Every row gives one point. Before rounding, the points of a table are all equally far from one centre. They may lie mostly on one side of it. Where is the centre, to within rounding?

Points:
[[ 42.3 -22.2   1.8]
 [ -7.8 -27.2  -6.4]
 [ 38.1  -2.5  21.7]
 [  1.8  21.4  -1.6]
 [ -0.7 -24.0 -20.1]
 [  0.3  -3.5 -26.5]
 [ -9.1 -15.9  19.0]
 [ 20.7 -37.7   2.8]]
Centre: [14.9 -6.9  1.0]

Points:
[[ 17.3   0.1 -20.5  34.6   1.4 -40.4 -15.1  -8.3 -16.1]
 [ 37.9   1.3  -5.3  15.4   1.9 -18.2 -31.8 -22.3 -10.3]
 [  8.3 -22.9 -24.9  19.6  33.9   8.4 -11.7 -29.4  -8.2]
 [  9.6  -4.6 -22.2  14.7 -31.0 -21.8   6.7 -27.8  -8.3]
 [ 12.6 -10.6   4.9  17.0  29.4  -0.1 -25.9 -39.2   4.5]
 [  6.7  -8.6   0.5  -1.1 -20.2   6.0 -10.5 -27.1  20.6]
 [ 14.2 -17.2  13.5  13.0 -20.0  -4.2   1.3 -36.8 -37.3]
 [-14.9  16.6   0.7  44.0 -24.9   1.8 -14.4  -2.2 -26.2]
 [-31.7  16.2  -4.5  11.8  18.8 -23.4  -4.6 -41.5   2.8]
 [  7.0  -0.7  29.7  16.0  37.0 -13.7 -14.3 -15.7 -34.2]
 [ 23.3  -4.8  -5.6  25.2  24.1  10.9  -6.0 -38.5  -2.3]
 [  8.7 -21.3 -19.5   8.4 -30.7  -7.1   8.9 -23.7  -6.9]]
Centre: [ -5.6   0.8  -4.0   7.7   4.7  -5.5  -9.5 -11.6 -17.7]

Points:
[[-13.6 -23.5  -3.6   7.7 -20.8   4.7 -26.3  18.5 -10.6  30.5  18.9  24.5
   25.6  13.9]
 [ -6.1  -0.1   4.7 -24.7  15.6  -5.4  11.7   5.0  -6.4 -24.2   7.7   4.5
   52.4  -9.1]
 [ 16.1 -27.5 -11.9  -5.6   1.0   5.4 -15.4 -12.7 -21.0   1.0  10.5 -13.7
   48.1 -12.2]
 [ 20.6 -22.8   9.8  -8.9 -19.7   5.2   1.9 -29.6   1.6  -3.3  -1.9  15.3
   20.5 -17.6]
 [  4.1 -19.5  34.4 -21.5 -20.1  11.1   3.4  24.1   7.8  22.5  -2.8  16.1
   35.9 -22.7]
 [  3.4   2.7  32.9  -0.8   3.6   9.6   2.8   2.5 -35.3   7.0 -15.1  31.6
   53.1   2.9]
 [ -3.8   7.9   2.2 -22.0  -9.0   8.0  16.0 -22.5 -17.3   3.5  -0.7   2.5
   46.3  -0.4]
 [ 48.1  20.5  34.5 -11.9   8.2  13.2 -12.8  15.3 -26.5  18.3   8.7  13.8
   40.8  16.3]
 [ 35.5 -30.6 -10.5 -16.6   2.7  25.2   9.1  -2.6 -15.8  27.6   2.1  24.0
   44.1   6.6]
 [ 12.9   3.3  12.8 -25.5   7.2  -0.5  -3.6  -1.8 -56.0  18.1  12.1   6.4
   31.1  12.2]
 [ 13.0   4.7  32.1 -19.5   5.2   3.9  -3.8  -0.3  -3.7  17.9  -5.2  17.6
   67.4  -5.4]
 [ 27.5  -7.9  -6.5 -32.8  16.9 -18.0 -19.4  19.7 -14.3   4.0  10.5   8.8
   29.0 -17.7]
 [ 15.9 -18.1   0.8 -16.5  14.7 -11.4  -0.6  11.0   7.8  29.5   5.3 -19.5
   48.4   3.5]
 [ -8.9  11.8  16.8 -10.4 -13.5   9.2 -26.2  30.6  -6.2   3.1  -2.4 -16.2
   28.6 -10.2]
 [ 12.4   9.4   2.9  -4.9 -20.8  46.6  -9.9  18.4 -23.9  -2.0  27.8  17.1
   23.3 -15.7]
 [-10.2  -9.5  -9.8   8.6  -0.5  33.3  -4.6   9.5  -4.4  32.4   9.4  -3.9
   37.2  -6.4]
 [ 14.2 -31.2   0.5  -0.6   2.4  43.8  -2.6  34.3  -2.0  -8.7  17.5  28.4
   25.1 -15.7]]
Centre: [15.6 -9.0 13.5 -4.1 -1.7  8.1 -1.4 12.8 -8.5  2.5 13.7 11.0 26.9  9.2]

Points, 31 rows:
[[-31.6   2.0  22.7 -12.3   8.2  -4.0  26.1 -20.0   8.7 -16.4 -11.1 -45.1
   16.0  -4.1   1.5  -7.7 -29.0   5.0  -4.5 -32.2 -47.4  10.2  34.8   8.3]
 [  9.2   9.3  34.7 -17.2  -5.7  15.1  12.8 -11.5  -0.5 -16.5   5.5 -38.2
  -28.5   9.5  -7.1 -29.7 -19.7 -10.3   6.9  -1.9 -30.1  14.5  22.3  13.5]
 [ 12.8  15.5  -2.4 -26.0   2.2 -28.4  23.9 -39.0   3.8  20.1   5.9 -39.0
  -12.0  19.7   1.8   5.5 -26.0  -3.6 -26.9  -8.0 -30.6 -28.2  23.9  40.7]
 [ 25.9  11.0  -5.1  -4.0  -1.7  16.1 -14.1  -3.1 -15.5   6.2  -6.9 -39.9
   15.5   0.2  16.3  12.1 -38.2   2.3 -15.9 -29.0 -17.9   2.2  28.4  18.6]
 [  3.7 -21.2  -8.4   6.3 -17.1 -14.2   8.2 -12.1  13.8  13.8  10.9 -49.7
   22.8  -5.0 -24.6  -3.6  10.2  27.8   8.3   5.4 -25.2   8.7  -2.8  10.6]
 [  9.5 -13.6  12.1  11.8 -36.7 -31.3   1.6  -4.6  18.1  27.4  -6.3  -3.1
   13.8 -10.0   2.3  -3.6 -20.9  -9.6 -29.8 -18.8  -6.6 -29.3   2.5   1.8]
 [ 19.0  19.9  13.4 -23.0   8.4 -29.9  -0.7  -7.2  -5.6   6.7  12.5 -16.9
   36.1  -6.2   5.3  27.4 -20.8 -12.3 -21.6  -5.5   8.3 -25.8  14.4  17.9]
 [-16.8 -14.3  18.7  -3.2 -36.8  11.1  -2.9  -6.9   8.0  18.9   0.3 -25.4
   -6.0  20.5  -3.0  27.2  15.0   1.4 -22.3  -8.4 -23.6 -22.5  12.3   6.7]
 [ 29.9  -9.0  40.3 -46.8   5.9  -6.9  17.6 -25.8  -0.5  16.3   8.9 -18.4
   -5.2  -0.8  25.8   1.7 -18.4   5.5 -14.6   6.1 -29.8  -7.3  16.6  33.9]
 [ 19.2 -27.5  16.6  -9.7 -10.1  18.0   2.0   0.2  11.8   0.6  -2.7 -30.1
    3.6  16.8  -2.2 -21.2 -18.2  27.5 -10.4  -2.4 -39.7  25.9   9.9   9.9]
 [ -1.4  -0.4  11.2 -20.7 -24.8 -12.7  25.4 -37.6  -9.7 -31.7 -16.5 -65.5
    8.9   4.9   2.8  34.1 -32.1  -3.3  -5.1  10.1 -19.2  -8.7  21.1  12.1]
 [ -2.6  -0.4  11.6  14.3 -20.4  11.0  22.7 -21.0  -9.3  21.1  -0.6 -30.9
   22.6  23.2   9.7   3.0 -25.4  15.1 -23.2  -5.6 -25.7 -22.3  37.0   3.8]
 [-14.4 -27.1  28.4   2.8 -22.9   6.4  18.8 -24.1  28.0 -14.1  -7.5 -31.4
    3.7 -35.2 -14.1  28.0 -37.3  -7.6 -20.9  11.9  -8.2  -6.6  34.5  22.2]
 [  6.7  -9.5  -5.8  -4.1 -28.4  17.4   4.3 -37.4   0.8  -6.6  14.1 -28.0
   -9.8  18.3  13.4  15.6 -16.6   2.6 -33.2  -6.4  -0.5  22.2  20.5  55.6]
 [-13.5   8.6   4.3 -21.3 -29.5 -14.3   7.2 -10.6 -12.6 -23.9  -5.8 -48.1
   12.6  -9.5   1.7 -28.5 -35.5 -15.9   2.0 -34.5  -5.5  -8.7  20.5   1.1]
 [ -3.4 -23.8  14.9   6.7 -21.7  -1.0 -19.4 -10.1  -2.1  -7.6  -3.0 -18.7
   22.9 -39.2  37.8  14.6   3.0 -14.7 -12.8   8.5 -29.0 -12.4  14.4   8.8]
 [  4.3 -28.8 -12.1 -13.7 -29.1 -20.5 -11.4 -21.9   2.7 -21.0 -12.3  -7.8
   20.7  30.6   5.7 -15.7 -19.9 -26.2  -8.0 -21.9 -20.4  18.0  20.8  -1.2]
 [  1.4  14.8  -7.7  -2.2 -47.6   0.6  -0.1 -30.7 -15.6  -4.0   6.6  -6.6
   11.8 -16.5  14.9 -15.2 -34.0   3.9  -8.2   7.1 -29.7 -25.5  12.3  10.0]
 [-19.6  -9.7 -18.2  -8.7 -18.6   1.6  -2.2 -25.5  -4.4  -2.9  11.6 -39.2
   19.1  32.6  -6.0  12.2 -16.2  12.7 -20.7 -27.2  -7.7  18.7  27.1   4.5]
 [ -2.0 -19.6  12.1  21.8 -10.4  -1.7  30.7   2.5  -6.0  -0.4  10.9 -38.4
   29.9   7.1  -8.2  -6.3 -30.1  18.5 -11.9 -22.0 -49.8 -20.9  30.0  10.7]
 [ 22.4  -6.4  -1.5  -9.2 -28.7  -1.4   0.3 -16.3  12.4 -14.3   6.3 -34.1
  -11.7  31.3  19.3  -2.0   6.1 -10.5  13.1 -22.6 -29.5 -31.8  19.7  16.7]
 [ -3.4  -8.8   6.8 -33.5 -34.3 -10.6  40.8 -28.7  27.7   5.7 -15.0 -38.6
    4.0   1.4   6.0  -8.0 -28.4  -2.6 -20.9  -3.9 -38.0 -20.8  37.5  31.5]
 [ 25.3 -21.3  20.7 -50.5   8.7   5.0  24.9   0.2   4.6 -26.7   2.7 -30.9
    6.8  -0.4 -13.3  -4.2 -10.9 -14.0 -28.0  18.2 -22.4 -17.1  29.3  19.7]
 [ 10.4 -24.7 -22.8  12.6 -33.1  -2.8  -3.6  -3.2  14.9 -11.6 -15.1 -28.9
   -1.9 -27.4   5.9 -23.2 -26.2 -16.1  -3.0 -25.2 -34.3  -4.2  36.0  10.5]
 [ 20.5 -13.4   3.7  -7.7 -30.6   0.9 -11.1 -25.7   3.3  15.5 -14.2 -29.8
    0.6   0.9   3.3  20.9 -41.0  29.6 -20.0 -26.4 -20.3 -16.4  15.2  33.0]
 [  5.3  -9.4 -13.2  18.0 -19.1 -13.2   9.8  10.5  14.2   0.0  -1.7 -40.9
   43.0  -4.7 -32.6  10.7   5.1  -8.7  10.4   2.2 -16.4 -16.5  15.6  26.3]
 [ 35.5  -9.3  34.2   2.6  -3.0 -13.9 -16.8  -6.9   5.7 -20.3  -8.6  -7.1
   13.1  -8.0  -2.6  -0.6  -1.7  22.4 -15.7  13.3 -15.8  17.8  22.4  26.6]
 [  2.2  15.7  18.6  10.4 -33.9  -0.2   5.2 -22.4 -11.8 -11.0  -8.3 -41.9
    1.5 -19.9   0.1 -15.8  -8.1  -9.7 -22.1   5.1 -29.2  13.9  33.5  49.7]
 [ -0.2  11.1   3.3  17.0   1.8  14.8  -1.4 -16.3 -40.6 -14.7 -12.9 -40.0
  -11.6   2.0 -23.0 -10.3 -28.9 -11.8   5.0  -3.0 -41.1   7.8   3.4  18.3]
 [  5.1  -5.2   5.6 -25.4 -36.7   6.2   8.5 -34.6  -4.9 -11.7  19.7  -6.3
   21.4 -26.8 -11.1  14.6 -50.4 -17.4  -9.6 -21.9 -22.8  -0.5   0.2  12.4]
 [ -9.5  12.1 -12.7 -16.5 -17.7   9.2  -8.1 -16.8 -25.0 -15.5  25.7 -50.6
    6.2 -10.1   9.7  25.8 -37.4  -4.6 -16.9 -18.9  -5.7   6.6  21.5  32.9]]
Centre: [ -4.9 -15.3   0.5  -6.1  -3.4 -14.4  19.1  -7.3  -3.5  -7.3  -3.0 -16.3
  -2.4  -3.0   3.2   6.7 -17.4  -5.8  -4.8  -2.9 -15.3  -2.3   8.6  24.6]

Points (31 x 24):
[[ -6.4 -16.0  -3.9  -5.3 -15.3   4.0  24.1  23.3   3.5  10.5   9.5  -8.0
  -20.1  -4.3  27.1  -1.0   7.6  -7.1 -23.5 -26.9   9.6  26.6 -33.5  21.1]
 [-19.6 -25.2 -21.0  -0.1  -7.1   2.1  25.6  16.6  13.0 -23.9  11.0 -23.3
   -0.7  16.8 -11.4  -4.1  -0.7 -42.3   1.7 -37.8  -1.7 -40.7 -22.5  -4.0]
 [  2.2  -8.8  -4.2  -2.5   3.0  11.3  22.0  25.1  -3.2  -5.3 -15.2  -1.6
  -37.2  35.7  19.2 -14.2  -9.5 -17.9 -46.9 -37.3   9.0 -13.7 -25.5  -2.2]
 [-33.2 -30.1 -12.4  14.2 -11.5  29.0  36.6  18.1  13.4 -13.6 -19.7   2.3
  -29.6   9.0   0.9  12.3  -6.4 -28.9 -43.6 -16.5   0.3   3.7 -26.4  17.7]
 [ -4.8   6.5   4.2  17.9   4.8  -6.6  14.5  32.7  -5.6   2.6   3.3 -16.8
    3.5  17.9 -25.7  -3.0 -25.3 -48.4 -11.5 -37.6   4.9   8.0 -33.7  -0.8]
 [-14.1 -26.1   8.8  14.6  13.6  34.8  21.1   6.9 -13.1 -30.5  11.1 -19.2
  -19.8  26.9  19.9 -11.7   0.3  -7.8  -5.3 -32.0 -19.3   7.0 -38.4   1.1]
 [ -5.0 -21.4   3.3  -9.2 -16.9  16.1  38.8  12.1   5.5  -7.5 -31.2  -4.2
  -18.8   7.0   8.8   0.3   3.0 -22.7 -12.4 -41.1  20.5  -7.6 -38.4  -0.9]
 [ -0.3   0.7   4.3 -10.5  -3.5  -4.4  16.3  25.9   3.2  10.0  -7.5  -2.4
  -15.2  32.2  -2.1   8.0  13.9 -33.4  -8.2 -20.4  -6.0 -21.8 -39.7   4.0]
 [-18.0 -29.3  -0.6   0.4 -11.6 -13.7  22.6  26.5  -2.0  -6.0 -22.6 -13.6
  -30.0  10.6  26.6  16.0  -5.8 -23.6 -43.5 -48.3  -6.4  -7.9 -28.9  16.4]
 [-19.8 -24.2  -7.3  -7.1  13.9  -1.4  43.8  51.4  -0.4 -20.0   2.1   5.4
  -45.5  21.1   7.6   6.5 -27.1 -31.5  -9.7 -30.5   6.6 -13.2 -38.8  14.5]
 [-12.7 -34.9 -15.3  -4.9   5.3  21.3   5.9  38.6  -3.8   2.0 -30.9  -3.9
  -28.5  31.4  -2.3  25.4  -6.5 -44.6 -22.5 -15.7   6.8   1.4 -30.7   0.1]
 [  5.9 -29.2 -18.6  -1.9   0.3  18.2  13.4  15.9   5.0  12.0  -8.9 -24.9
    7.5  43.7  22.6   6.3 -28.3 -10.1 -18.5 -33.8   2.3  21.5 -28.9  14.7]
 [-28.7 -15.3  -1.0  -3.7  -1.0  10.5  17.9  25.2 -17.6  -7.1  15.5 -20.3
  -34.8   4.8  16.3  21.2   1.2 -15.7 -36.7 -19.0  23.5   5.5 -25.6  12.1]
 [ -2.9 -29.6   3.8  -3.0   8.5  33.3  19.3  23.2 -18.0 -16.0  10.5   2.2
  -36.0   9.9 -16.5  17.9   4.1 -33.9   1.2 -38.4   3.6  -0.2 -11.1 -15.9]
 [-31.2  -6.4 -17.1   5.2   8.2  21.7  29.9  19.6   3.4 -20.4 -10.1  -9.8
    0.1  25.3   3.8  19.4 -14.2 -44.7 -16.0 -65.8 -20.1   4.8 -25.5  -0.4]
 [-38.7 -22.5 -15.6 -21.0 -19.3  12.8  23.9  20.0  -9.7 -11.2   9.7 -18.0
   -5.3  10.1  22.3  13.3 -14.4 -11.7   7.6 -59.2 -10.5  -7.1 -13.5  16.8]
 [-29.2  14.9   0.9  -1.9 -18.0  15.6  14.3  23.0   2.2 -10.1  -2.4  -4.9
  -18.3  29.3   9.1  15.7 -16.2 -47.5  -0.1 -10.2   8.2  -2.2 -24.4  28.8]
 [  5.4 -13.9  -9.3   7.9  -4.0  23.5  14.3  22.8  14.5  -9.6  -7.0  -9.8
    7.5  14.5  11.6  39.5 -19.9 -34.2  -9.9 -35.2 -18.6  -8.7 -42.8   6.6]
 [ 15.3 -24.9   2.6  -4.3 -18.5  20.6  13.0  47.2  -1.3 -23.0  -5.9  -7.2
    0.4  -0.7  10.5   9.2 -15.9 -15.3 -26.0 -52.4  -6.4 -10.4 -17.8   2.4]
 [ 19.3 -38.3   1.6   1.6   2.3  13.4  19.9   5.3  -3.9 -24.2  15.8  -4.4
   -6.0  21.2  20.1  -9.9 -15.9 -35.9   0.3 -22.1  -6.5 -10.6 -29.9 -13.9]
 [-13.5  -6.8  -9.5  -0.5  -4.2  14.2  25.2  37.8 -12.0 -18.4  10.8 -26.4
  -35.6  -6.0  12.2  19.9  -7.7 -54.0   4.0 -41.0  -3.9  -3.0 -26.8  21.6]
 [ -0.5 -17.7 -25.0 -18.2  -5.4  17.0  26.8  33.7  -4.4  -3.1  15.9 -15.4
   -7.7  12.1  28.2  -3.6 -10.4  -5.7  37.5 -24.0  -1.8   8.8 -25.0   1.1]
 [-17.9 -15.1  -2.4  13.8  -7.6  16.4  20.8  27.7  -3.2   7.9  10.7 -28.9
  -25.6  30.2  31.3   3.7 -20.7  12.9  -7.0 -37.2  -6.9  -3.1 -29.0 -16.4]
 [ -6.3 -15.3  11.5 -17.7   2.4  -5.9  32.6   5.5   6.6  -1.8   4.8 -11.1
  -28.2  25.3  -6.1  27.1 -11.4 -13.4 -26.5 -38.8  10.3  -2.1  -6.2  -6.6]
 [-22.2   0.7 -27.5   6.9 -21.2  19.8  39.2  21.8 -30.5 -29.2   0.2   2.4
    6.8  31.9  21.3   9.9 -26.7 -15.8   3.6 -29.0  19.1  -1.3 -10.6  -4.1]
 [ -3.7  11.4  15.1   6.9 -20.3  -2.0  11.2  14.6 -31.2 -20.1  -1.6  -5.1
  -18.3   3.9  18.9 -13.8 -25.8 -34.8 -18.8 -27.5   9.0   8.5  -6.0   3.7]
 [ -1.6 -23.2 -11.4 -29.8 -13.8  -9.6   8.3  31.6   4.9 -13.8   1.4 -20.5
   -8.7   5.1  12.7  21.2 -11.1  -7.1 -12.3 -36.1 -13.1  -1.5 -25.7 -17.2]
 [ 22.1 -15.4   4.6   1.9   4.9  14.3  25.5  12.4   3.6 -22.3 -23.6   7.7
    3.9  14.0  16.7  19.5   7.0 -29.6  13.3 -37.1  -4.6  -9.1 -33.1  30.7]
 [  5.2 -14.0 -15.0 -16.2   1.9  30.3  26.1  14.7 -23.3   0.6   3.3   3.5
  -43.2  -5.0  -1.2 -10.4 -22.6 -22.7   2.7 -11.5 -12.1 -12.7 -26.5  22.4]
 [ -6.1 -29.7  -2.2  17.7 -12.0  -3.7  32.3  25.6 -10.3   1.8 -24.8 -25.3
   -3.9  13.9  -7.1  11.2  27.4   4.6 -15.5 -39.9  -8.1  19.0 -24.2   1.2]
 [-10.2 -11.6   0.3 -22.9  17.4  -7.8  21.7  26.9   5.1   9.8  11.4  -0.2
  -17.1  33.3   7.0  -1.0   8.2 -17.3 -11.6 -39.8  -3.5  17.9 -36.4  23.1]]
Centre: [-12.2 -17.0 -18.6  16.3   9.7   1.7  15.5  22.4  -3.9 -11.9  -9.2  -4.6
 -13.7  11.4   5.0   1.9 -12.7 -14.0  -1.9 -26.0  -0.8  -0.9  -8.4  11.6]

Points (30 x 24):
[[-30.1  24.8  38.8  -1.1   2.7 -24.7 -16.5   1.8  22.9  10.2 -14.1   0.6
   -1.0   1.6   8.0 -33.0  -3.5  17.5 -22.4 -33.2  -9.8   8.2  -7.0  12.7]
 [-24.7  22.7  39.1 -18.8  11.0 -20.3 -19.1   6.4  27.1  26.8   4.4   9.6
   11.1   6.5  18.4 -41.6 -11.4  15.7 -22.0  -8.1  -4.9  -0.6   9.2   3.6]
 [-22.3  27.4  32.6 -16.4  -7.2 -11.4  -6.1   9.5  33.0  22.0  -0.1   9.4
    6.3  -1.8  -3.4 -45.1 -27.0  35.9 -15.9 -16.9 -13.6   8.6 -11.6  19.0]
 [-22.2  29.2  20.0 -24.9   0.3 -16.3 -12.8   5.9   9.2  -2.5  -6.7   9.3
   22.6 -13.3  18.3 -38.5 -39.7  25.3 -13.3   7.7  -5.2   4.8 -18.1  11.0]
 [-25.5  15.9  28.4 -21.2 -21.6 -13.7 -11.6   7.7  28.1   7.3 -16.7   2.5
   -2.4  -8.4   9.5 -48.0 -13.2  16.8 -18.6 -11.2   7.2  30.4   3.2   6.7]
 [-15.5  12.2  32.4 -41.9 -17.2 -19.6  -6.3   3.6  19.4  13.2 -15.9  -1.4
   10.2   5.5  12.5 -45.7 -35.6  27.2 -11.2  -5.2 -20.4  27.1  -7.8   3.5]
 [-29.8  12.2  42.0 -18.7  -8.6 -17.4 -17.0  22.0  45.5  21.5 -11.1  -7.5
   14.2   6.3  11.8 -25.0 -24.0  13.2 -26.6  -6.5  -6.5  19.6   2.8   7.5]
 [-23.5  20.6  32.3 -32.4  -4.3 -21.4  -9.3   7.7   5.4  21.4  -2.4  -9.9
   -5.9   4.4  -1.9 -26.2 -26.8  17.0 -26.6  -0.8  -8.9  -7.1   7.2  -0.1]
 [-28.2  12.2  39.1  -8.4  -6.2 -23.5  -6.3  -0.2  28.8  29.5   4.3   9.6
   18.7  -3.9  15.4 -29.7 -12.9  18.3 -11.1  11.5 -29.4  -1.3   0.5  29.1]
 [-30.4  16.6  41.2 -33.4  -1.4 -25.8 -12.7  13.6  26.1  15.6 -20.6  13.2
   12.3   1.0   6.0 -35.5  -8.8  33.3 -16.9   5.2  -6.6   0.5 -10.5  -0.5]
 [ -7.5  12.8  29.0 -23.8  -6.0 -36.5  -6.6  11.3  14.6  19.6   4.2  -5.0
   12.1  -1.4  13.8 -35.3  -8.4  35.6 -16.6 -10.7  -3.9  23.7  -4.4  29.6]
 [-37.4  19.8  40.7 -19.5  -7.4  -8.8 -15.0   6.0  15.8  15.2   0.6   4.8
    0.2  -9.5  24.9 -39.4 -25.2  29.7 -14.5 -16.0  -9.0  19.7  -2.6   8.8]
 [-23.1   8.3  27.7 -16.4   2.2 -28.5 -19.9   5.8  16.5  14.2   7.3 -12.8
   -2.1  -5.6  13.4 -25.4 -27.6  23.4 -31.6  -8.7  -3.0  19.6   1.1  14.6]
 [-19.3  24.1  31.2 -30.9 -12.6 -23.1  -5.1   9.7  25.1  10.1 -13.8  18.0
   17.5 -18.7  14.0 -25.7 -26.3  18.1 -31.5   5.6   3.9   8.9   2.7  35.3]
 [-23.9  11.8  37.7  -6.0   7.7 -31.1  -6.3  34.6   5.3  23.2   3.2  -1.6
    7.3   0.5  20.8 -34.0 -32.2  21.7  -9.5  -5.4  -1.4  -1.1   3.1  21.0]
 [-29.5  16.4  40.6 -21.5  -6.8 -16.4 -15.2  -1.9  28.8  24.8  -9.4   1.7
   29.1  -0.3   9.8 -34.3 -11.8  28.1 -18.8 -13.9 -10.6  10.5  -1.7  20.3]
 [-26.6  12.6  37.0 -18.5  -2.7 -18.4 -11.3   9.5  27.0  11.7  -4.3  -6.5
   15.2 -25.3  22.2 -20.9 -15.7  26.0 -29.1  -8.4  -7.8  13.6   5.2  26.3]
 [-14.0  23.0  39.3 -23.4  -7.5 -11.9 -10.3  19.3  27.2  23.6  -2.9  -5.8
   -5.5  11.7  13.6 -29.1   2.2  41.3 -22.4 -15.9 -14.4  -6.1   6.4   3.5]
 [-42.8  31.3  32.1 -11.6  -6.1 -33.2 -10.9  -7.5  19.8  21.2  -8.0  12.5
    5.2   7.3  19.4 -29.3 -29.7  24.3 -15.8 -13.0  -7.3   8.0  -3.2  20.1]
 [-31.6  19.3  36.3 -32.3   3.1 -34.3   1.4  13.2  34.5   8.3  -8.4   6.7
   -1.5  12.4   8.7 -46.7 -28.1  31.6 -10.5  -5.4 -12.3  -0.9 -10.7   3.7]
 [-29.7  14.4  44.6 -29.0  13.3 -16.9  -7.2   9.9  22.3  11.1  -6.4   0.5
   -1.3  -5.8  13.3 -47.5 -17.0  14.1 -13.9  -7.7 -12.1  15.9  -2.2  22.3]
 [-15.7  22.4  27.7 -36.1 -10.8 -17.8  -9.4  -6.4  33.6   8.3  14.0  18.9
    8.2 -12.4  21.1 -15.9 -16.5  34.2  -4.3   6.2   7.2   3.1  10.0  -7.3]
 [-31.8  13.8  32.2 -39.7  -3.6 -26.7  -7.9  10.4  23.1  10.5   3.6  12.0
   -5.1   8.4  11.9 -45.7 -23.5  25.1 -21.0   5.0 -13.7  13.9 -14.9   3.4]
 [-21.6  22.2  27.1 -32.0  -8.1 -25.5 -30.8   6.8  27.7  17.9   0.5  16.6
   18.8  -1.3   4.4 -24.2 -25.3  23.7 -18.0   4.1  -8.4  14.7 -12.1   0.2]
 [-33.4   8.9  37.7 -25.9  -5.1 -32.9 -17.8  14.8  18.2  13.7 -18.5  17.3
   12.8  -8.0  -4.6 -12.3 -12.5  15.0 -30.0  -9.3  -3.0   2.2 -15.9  -0.4]
 [-24.9  11.8  39.6 -27.0  -1.0 -14.7 -12.0  16.4  27.4  20.6  -4.1  -0.1
    8.4  -5.9  13.4 -51.1 -26.8  26.2 -15.4  -6.7 -15.6   3.4  11.3   0.8]
 [-18.8   7.0  39.9 -20.7  -7.7 -30.8 -12.9  17.7  29.8  19.1   3.5  -3.7
   14.9  -4.2  12.6 -42.9 -15.8  26.4 -21.1  -2.5 -12.7  -7.6  -0.7   3.6]
 [-15.6  36.1  41.0 -19.2  -2.3 -24.5 -16.6  15.6  17.6  11.1 -25.9   3.2
    5.5   1.2  24.5 -29.2 -21.8  29.2 -29.9  -2.4  -9.4   9.5  20.8   6.9]
 [-26.2   6.5  42.6 -15.3  -9.6 -17.1  -2.3   9.2  23.8  18.7  -2.4  -5.1
   -0.3  -9.7   5.9 -46.6 -13.5  27.1 -20.6  -3.3  -6.6  -8.7  -2.2   8.4]
 [-26.4  17.2  29.4 -29.3 -10.2 -32.7  -8.4   9.5   4.7  17.6 -11.3   7.4
   12.2  -3.9  18.0 -44.0  -5.0  34.4 -21.4  -9.2 -18.9  11.7  16.9  18.1]]
Centre: [-10.0   4.6  16.4 -12.1  -6.2  -9.6   7.5  12.4  18.9  -2.1  -9.3  19.1
   7.5  13.2  16.3 -12.5 -17.6  14.8  -8.9  -9.7 -13.6   6.5   3.7   9.5]
